Rows are points. Each copy is the shape, with its points in the same order, stretched, turned, moved and blurred by noise. Is it also mirrored, or only turned?
In the rows, 100 means zero.

Shape, 7 rows:
[[103,122,93],
[92,87,124],
[105,81,130],
[65,142,95],
[105,112,139],
[79,91,60],
[109,166,37]]
Copy 1 (7 x 3):
[[100,81,102],
[97,112,89],
[101,121,98],
[102,71,69],
[117,108,102],
[63,80,81],
[90,36,114]]
Copy 1 is: only turned
Copy 2 (7 x 3):
[[107,89,102],
[111,98,53],
[127,109,53],
[70,44,97],
[129,76,64],
[68,117,101],
[85,74,176]]
Copy 2 is: only turned
Copy 3 (7 x 3):
[[129,91,75],
[125,88,119],
[127,109,132],
[136,40,57],
[162,112,116],
[70,43,66],
[117,75,5]]
Copy 3 is: mirrored

Shape (10 x 4):
[[106,56,167,120],
[64,104,121,80],
[48,35,136,86],
[104,140,87,111],
[92,105,128,160],
[57,110,99,162],
[131,131,79,58],
[112,135,102,140],
[125,99,118,153],
[57,41,84,64]]
Copy 1, 10 rows:
[[46,82,32,94],
[66,117,123,91],
[21,111,124,46],
[125,96,98,111],
[89,52,56,118],
[90,47,115,101],
[138,140,99,86],
[119,67,69,121],
[102,58,37,108],
[62,128,157,7]]
Copy 1 is: mirrored
Copy 2:
[[74,133,195,64],
[97,124,93,61],
[98,148,149,94],
[98,59,80,79],
[124,55,168,66],
[161,43,152,80],
[37,87,32,93],
[113,45,119,64],
[101,54,163,86],
[79,129,88,148]]
Copy 2 is: only turned
Copy 3:
[[97,130,137,156],
[105,74,129,77],
[118,73,141,156],
[66,87,88,41],
[44,111,117,115],
[33,76,110,104],
[112,88,74,19],
[51,105,92,66],
[56,124,95,111],
[128,46,100,123]]
Copy 3 is: only turned
Copy 4:
[[124,78,95,66],
[64,112,113,83],
[87,121,133,50],
[81,100,102,143],
[112,63,112,113],
[92,69,146,111],
[82,136,77,140],
[96,78,100,131],
[130,70,94,116],
[92,155,141,70]]
Copy 4 is: mirrored

Shape, 10 rows:
[[95,92,105,75,63,92],
[105,74,134,105,64,110],
[109,139,44,144,84,77],
[102,125,76,115,139,135],
[132,47,144,84,110,95],
[93,84,120,83,67,107],
[81,122,81,136,81,110],
[118,74,84,109,133,121],
[54,147,76,134,93,79],
[113,131,109,107,112,118]]
Copy 1:
[[60,94,102,88,114,127],
[84,66,118,110,102,146],
[144,150,110,110,96,101],
[136,91,112,68,106,55],
[52,65,132,71,57,145],
[70,74,110,96,112,124],
[132,98,105,122,117,88],
[126,82,115,65,68,88],
[105,132,99,139,130,43],
[93,96,142,88,113,98]]
Copy 1 is: only turned
Copy 2:
[[115,110,104,135,109,124],
[81,118,83,141,79,144],
[80,150,128,59,108,32],
[111,103,107,54,72,75],
[81,64,51,174,93,127],
[107,112,91,132,92,139],
[85,152,109,51,93,91],
[106,103,67,102,84,81],
[79,142,118,5,131,81],
[89,87,118,91,70,93]]
Copy 2 is: mirrored

Shape:
[[98,40,117,98,5,103,108,77],
[82,121,114,59,108,89,95,76],
[84,131,117,106,104,93,101,99],
[120,93,84,118,127,102,96,76],
[93,107,77,110,81,103,117,75],
[72,108,77,93,120,103,94,111],
[123,104,78,83,122,103,128,91],
[71,105,135,103,131,105,115,112],
[92,114,81,103,122,48,114,80],
[73,130,82,105,109,92,103,156],
[104,116,82,99,92,84,91,120]]
Copy 1, 11 rows:
[[36,90,75,44,71,87,65,101],
[125,114,135,138,67,74,107,98],
[110,106,104,124,103,100,102,78],
[127,65,111,102,124,73,62,116],
[94,52,78,99,91,101,90,111],
[121,89,71,116,105,108,111,121],
[121,60,131,92,106,76,108,133],
[133,114,102,100,108,100,105,79],
[109,78,135,118,100,133,87,124],
[98,99,60,108,125,148,142,118],
[84,90,89,105,118,109,107,120]]
Copy 1 is: mirrored
Copy 2 (11 x 8):
[[147,128,180,37,95,110,42,115],
[82,88,112,102,62,72,138,80],
[62,100,89,106,101,77,101,90],
[118,88,81,85,105,122,133,113],
[102,83,112,80,90,118,92,63],
[80,79,125,102,96,113,119,88],
[112,93,84,109,74,125,117,92],
[49,93,80,115,68,104,93,125],
[75,127,90,89,104,92,136,56],
[64,115,110,135,111,101,85,90],
[102,121,109,107,126,92,108,94]]
Copy 2 is: only turned

Shape:
[[114,119,125,72,70,104,90,112,92,83,86],
[114,111,72,100,122,80,108,78,109,118,55],
[105,124,128,88,93,80,121,105,77,162,86],
[104,87,105,123,91,100,80,102,136,76,126],
[92,75,126,166,117,132,65,106,129,67,99],
[89,69,131,109,129,94,58,127,152,85,103],
[145,54,90,128,100,96,60,78,63,122,104],
[100,72,118,108,123,94,81,108,128,74,137],
[97,99,83,83,73,76,138,108,50,120,74],
[71,89,139,70,66,86,89,82,105,94,76],
[78,100,94,93,119,87,124,71,67,129,85],
[145,76,97,120,90,131,86,52,89,118,130],
[118,88,111,86,79,66,162,87,79,140,62],
[100,122,98,104,68,56,105,79,65,134,95],
[79,86,119,87,118,124,77,130,125,92,110],
[101,95,144,114,155,92,83,107,121,49,97]]
Copy 1, 16 rows:
[[117,89,79,109,105,96,64,88,82,118,94],
[166,150,134,92,93,80,70,123,134,50,79],
[153,74,88,74,119,76,75,87,100,45,85],
[83,127,123,128,83,126,137,60,122,136,90],
[47,159,117,143,100,169,117,63,109,109,58],
[94,130,143,129,47,175,108,49,82,122,110],
[48,81,132,146,107,80,54,62,141,62,113],
[67,108,132,127,72,152,130,65,125,136,112],
[109,81,87,62,99,47,74,143,108,71,74],
[123,83,103,124,68,109,118,110,28,97,96],
[110,98,100,85,101,78,98,148,119,43,86],
[71,73,108,165,121,86,92,63,166,76,93],
[148,73,121,76,98,56,87,143,94,62,51],
[128,92,103,89,127,49,104,96,100,65,101],
[91,110,89,111,52,150,94,66,105,114,103],
[77,135,133,117,96,170,108,103,103,119,89]]
Copy 1 is: only turned
Copy 2, 16 rows:
[[79,104,89,119,100,84,95,65,108,103,113],
[117,98,109,70,105,114,98,79,95,138,59],
[104,104,112,94,106,112,125,55,103,64,63],
[101,90,114,129,110,102,76,133,86,104,108],
[118,116,111,111,81,88,85,161,48,108,118],
[110,93,107,136,110,61,76,150,83,87,86],
[102,92,92,91,55,136,59,100,88,94,95],
[76,85,127,129,103,84,65,138,86,84,88],
[85,109,123,73,77,122,110,48,142,107,69],
[102,68,108,113,93,73,110,54,115,94,116],
[92,80,123,56,88,109,102,71,106,98,71],
[77,61,90,102,78,139,82,110,68,94,115],
[89,80,128,93,74,121,132,39,119,105,37],
[112,96,128,77,98,138,93,39,116,94,91],
[86,102,93,114,105,66,92,137,105,81,96],
[80,113,126,115,93,51,74,124,60,99,81]]
Copy 2 is: mirrored
Copy 3 (16 x 11):
[[131,103,103,78,86,101,142,94,103,91,102],
[92,81,72,107,147,121,96,128,117,62,113],
[101,85,89,74,158,115,106,138,133,158,80],
[97,101,96,121,46,98,115,124,94,78,98],
[77,104,101,127,38,131,122,115,72,49,55],
[71,132,108,147,49,132,147,98,95,62,90],
[133,54,93,151,105,132,73,98,93,116,85],
[79,107,116,129,47,111,114,110,101,91,103],
[116,97,117,83,164,86,89,119,131,118,90],
[113,90,126,116,116,101,161,89,80,91,101],
[80,76,107,98,168,104,77,128,106,122,100],
[116,25,69,124,83,99,67,112,89,123,101],
[105,62,110,88,177,97,110,124,150,115,90],
[133,76,102,89,152,106,96,148,108,143,95],
[68,132,99,117,67,103,120,94,97,87,90],
[78,111,127,97,57,149,140,103,95,53,98]]
Copy 3 is: only turned
Copy 4, 16 rows:
[[97,106,117,115,121,104,106,139,138,75,86],
[115,105,83,77,141,65,88,158,105,135,138],
[83,133,97,136,118,85,131,168,54,126,84],
[122,88,118,110,92,83,93,57,123,104,105],
[149,74,61,104,95,65,108,47,104,88,93],
[140,60,122,97,127,67,83,48,91,106,79],
[119,136,112,63,71,87,141,119,100,130,59],
[109,58,132,88,95,90,91,42,95,99,92],
[103,151,117,104,116,124,126,173,92,94,139],
[107,127,118,107,166,102,135,102,108,99,98],
[76,125,82,79,134,89,119,132,51,112,125],
[81,126,87,84,71,95,119,99,109,139,56],
[114,128,101,119,136,122,147,183,88,145,128],
[96,154,118,115,103,78,152,151,91,117,120],
[99,86,109,101,124,94,64,67,82,80,77],
[118,5,96,77,120,66,102,74,99,74,106]]
Copy 4 is: mirrored

Shape (16 x 12):
[[67,110,151,83,82,67,119,121,92,98,118,83],
[89,131,68,102,182,85,110,88,79,125,118,93],
[65,86,66,73,112,155,105,81,89,79,89,115],
[67,102,63,90,159,132,67,83,114,72,75,98],
[129,125,77,116,119,143,88,98,85,75,84,89],
[70,120,132,90,99,152,83,97,83,81,122,96],
[93,97,63,84,76,104,84,130,114,80,106,82],
[104,91,119,84,77,69,99,27,87,73,111,90],
[65,122,131,83,132,155,116,132,110,102,72,142],
[95,71,148,85,85,146,75,127,62,100,92,80],
[185,126,60,88,178,114,97,132,109,81,115,104],
[100,118,62,98,78,112,96,134,119,131,81,87],
[64,77,91,101,84,133,126,117,121,92,85,75],
[100,78,121,106,84,150,80,118,116,93,114,123],
[132,101,60,99,68,98,99,111,72,94,83,90],
[73,77,75,120,76,47,127,117,109,77,103,109]]
Copy 1 (16 x 12):
[[79,92,134,100,99,82,31,59,67,81,132,93],
[65,129,130,57,107,61,116,128,122,144,97,42],
[143,101,145,69,147,94,118,113,132,74,59,109],
[139,142,148,95,126,71,151,108,108,111,83,88],
[106,95,100,119,124,103,79,146,139,111,71,86],
[108,103,134,89,126,79,64,124,122,71,124,90],
[117,109,104,132,117,111,86,78,76,45,77,84],
[114,26,159,61,33,128,95,117,84,90,78,120],
[84,151,144,100,175,54,84,94,115,88,120,121],
[126,110,78,81,127,45,25,110,125,83,115,109],
[51,163,99,139,80,67,56,148,153,101,35,100],
[91,98,71,126,158,108,113,81,86,66,102,66],
[128,121,120,113,138,113,107,47,111,80,100,88],
[106,144,105,102,115,108,76,98,110,58,113,112],
[107,44,77,107,118,122,66,115,97,84,45,88],
[117,104,140,104,95,151,90,36,38,95,68,85]]
Copy 1 is: mirrored
Copy 2, 16 rows:
[[127,54,101,104,89,110,91,133,93,97,142,106],
[123,153,102,77,55,66,88,152,102,100,37,96],
[64,89,133,79,106,119,54,113,98,68,59,126],
[83,101,152,47,83,90,64,108,136,101,31,123],
[94,114,94,62,95,122,118,96,135,72,61,146],
[78,56,107,83,97,121,117,135,112,82,78,138],
[100,87,94,78,117,134,79,95,84,138,88,149],
[123,48,78,126,130,47,83,82,108,53,111,83],
[66,91,171,71,73,125,105,123,113,66,96,132],
[104,45,122,127,77,164,95,96,127,51,103,129],
[170,195,105,96,112,95,129,80,83,89,53,181],
[70,103,86,81,73,128,92,94,110,143,90,144],
[72,90,125,81,113,144,42,127,127,112,108,122],
[72,76,128,117,122,121,123,72,105,100,96,127],
[106,95,70,94,88,134,95,65,100,85,100,129],
[106,89,107,76,121,108,64,87,85,132,129,67]]
Copy 2 is: only turned

Shape, 17 rows:
[[91,104,112,147,117,106,98,59,84,117,143,83],
[88,82,75,142,104,104,106,134,92,120,112,138],
[85,120,83,110,54,116,134,122,111,74,113,113],
[55,121,105,137,98,139,137,70,101,129,92,132],
[130,135,110,119,107,80,93,107,112,119,109,80],
[92,94,139,76,61,67,100,59,108,117,103,117],
[119,117,110,111,121,72,147,58,122,90,138,132],
[125,79,88,140,131,92,109,133,114,90,117,95],
[108,83,90,81,88,103,147,108,84,90,130,137],
[125,105,128,88,118,113,124,120,131,103,125,103],
[108,119,113,146,131,137,110,69,58,74,89,96],
[129,67,73,79,114,121,78,101,134,125,79,126],
[77,77,92,143,84,75,139,73,97,118,110,88],
[64,124,128,101,113,126,94,81,96,105,91,74],
[60,140,110,69,77,137,117,115,92,92,117,90],
[110,66,137,146,65,71,108,64,107,59,100,126],
[52,110,77,70,94,102,110,105,76,104,119,114]]
Copy 1 (17 x 12):
[[93,116,78,83,69,105,100,126,75,101,116,51],
[89,130,62,62,71,119,104,118,121,86,109,145],
[91,129,129,43,88,99,105,116,126,41,89,115],
[98,114,58,54,46,107,85,102,148,63,86,82],
[97,113,97,97,127,111,73,104,99,111,133,69],
[48,109,101,120,93,142,108,115,118,74,76,67],
[105,144,86,80,120,109,164,136,125,85,93,43],
[124,125,88,89,98,106,112,125,102,114,105,123],
[95,116,108,80,86,108,170,131,130,44,92,113],
[130,124,123,124,97,113,119,120,141,84,112,83],
[126,66,93,39,87,110,112,140,94,101,111,67],
[119,114,64,129,90,160,91,65,101,83,95,116],
[68,114,57,84,69,85,100,109,99,82,58,102],
[102,85,114,87,59,110,71,90,120,97,103,65],
[94,106,156,68,63,98,99,93,139,48,118,81],
[68,114,99,76,95,142,122,176,103,92,49,98],
[75,114,110,63,63,108,130,83,123,64,108,101]]
Copy 1 is: mirrored
Copy 2:
[[45,111,109,63,71,103,64,63,87,92,73,112],
[109,107,86,97,89,82,94,74,147,60,80,105],
[105,133,97,142,67,76,115,94,90,91,79,96],
[79,60,109,93,68,63,66,94,99,87,50,80],
[80,91,101,51,53,117,124,84,118,101,128,72],
[81,51,112,92,95,139,101,113,71,88,90,118],
[68,88,87,99,68,133,61,71,84,99,72,55],
[85,121,71,105,87,89,102,56,133,95,115,84],
[103,132,99,128,119,89,69,87,85,65,81,84],
[115,81,88,90,81,99,97,60,98,105,128,55],
[43,126,88,87,70,58,36,102,71,73,98,87],
[159,65,35,64,127,86,115,107,117,109,105,94],
[24,102,119,112,107,97,101,80,104,90,55,107],
[83,79,108,85,72,74,73,104,90,116,114,113],
[123,118,122,115,71,68,80,106,80,104,107,108],
[35,86,76,136,81,117,94,84,63,65,78,124],
[125,124,113,117,105,83,59,113,106,93,83,134]]
Copy 2 is: only turned
Copy 3 (17 x 12):
[[115,70,104,107,83,101,116,124,105,195,123,87],
[104,33,123,70,101,107,62,117,84,90,103,128],
[106,71,116,93,129,145,147,102,36,62,93,140],
[119,19,97,99,96,145,97,97,88,91,178,98],
[102,135,86,103,80,83,111,111,92,150,123,139],
[143,96,60,98,144,98,123,82,133,110,60,90],
[145,79,55,102,125,114,142,183,114,112,121,103],
[84,106,111,91,100,112,79,159,76,125,103,126],
[114,62,67,61,147,123,110,148,58,70,72,81],
[124,123,53,96,99,118,90,131,58,102,100,103],
[53,75,56,129,92,128,118,122,69,153,169,94],
[95,99,87,111,99,51,32,104,70,54,101,61],
[105,73,137,65,141,126,122,141,125,141,109,96],
[95,104,88,113,58,128,112,83,85,137,141,94],
[112,84,89,88,70,141,139,76,30,84,104,106],
[113,94,67,122,183,131,128,117,122,127,66,129],
[105,49,123,72,70,119,119,110,81,80,83,87]]
Copy 3 is: mirrored
